Rows are points. Any point is a mix of the corners, with weights that add up to 1. It lies inside the corners' shape when no weight is negative. Is each point inside? If not, which corners have a negative weight?

Corners:
(1): [16 41 25]
(2): [ 24  -2 -37]
(3): [  0 -17  60]
(4): [-23   9  -1]
Points:
[23 -3 22] => outside (4)
[ 2 10 24] => inside
[ 0 23 35] => outside (2)
[  2 -16 -11] => outside (1)

Corners:
(1): [  3   2   9 -25  -6   2 -29  34]
(2): [ 45  -3  38   7 -12 -35  24 -58]
(3): [  1 -18 -12  23  -6  11 -24  19]
(4): [-12   9  -8 -11   5  40 -11  11]
(5): [-30  34   1  15  10   1 -24  40]
(6): [  2  -5  35  -1  31 -27  -6 -21]
(7): [-14  -6 -48 -17 -17  25 -60   7]
(8): [-30   1  -3  -7  -5 -14   8  12]
(9): [ 48  -9   2  -4  22 -36  27 -26]
Points:
[ 24   8  24 -16  19 -13  -9 -27] => outside (3, 8)
[ 24   0  22   4  -3 -22  10 -29] => inside
[ -5  -4  -4   2  -2   6 -16  15] => inside
[ 24  -5  28   8  21 -20   6 -13] => outside (7, 8)

Corners:
(1): [ 36 -12   5   8   8 -29  -9 -11 -12  27 -12 -35]
(2): [-27   9 -38 -17   8  60  10  10 -44 -41  20  29]
(3): [ 13 -22  25 -29   6 -46  -3 -29  31 -33 -14 -18]
(4): [  7  33 -33 -36 -18  38  19  23 -18   8  25  31]
(5): [ 49  31 -11  44 -28  -5   1 -39   4  29  -7  -9]
(6): [ 12   1 -18  23   6 -14  35 -31 -14  35 -40  -4]
(7): [  9 -40  24   6  -9 -23  -7  15  24 -11 -12  -9]
(8): [ -3 -32  59 -28  10   7   9 -10  -9 -14  -9   5]
(9): [  3  26   6  26 -13 -42 -17 -27  -2  35 -17   5]
(10): [-25   4  13 -16  41  25  42  24 -19 -41  19   1]
(11): [ 15  -1 -15  -8 -11   7  26  14 -42 -30  28  40]
(12): [ 49  -4  21  17  26 -37 -13 -13  15   1 -32   4]
(13): [  1 -42  20 -11  41 -11  12 -20  17  -8  16   7]
Points:
[ 12  -8   2  -2  10 -11   7  -9   1  -5  -2  -2] => outside (8)
[  1   2   3  -9  11   7  19   7 -11 -15   8   7] => inside
[ 13  20 -19  12   9  -1   2 -25   0   7 -10  -7] => outside (7, 8, 11)
[ 33  10  -5  16   0 -22   7 -22  -3  20 -12  -8] => outside (2, 7, 8)
[  8 -11   7 -18 -14 -11  -1 -11   2 -10   8  -3] => outside (6, 10, 12)
[  7  -8   5  -1   3 -11  10  -6  -3  -8  -6   2] => inside
[ 36  -5  16  33  21 -54 -30 -27  32  -1 -18 -23] => outside (4, 6, 8, 11)
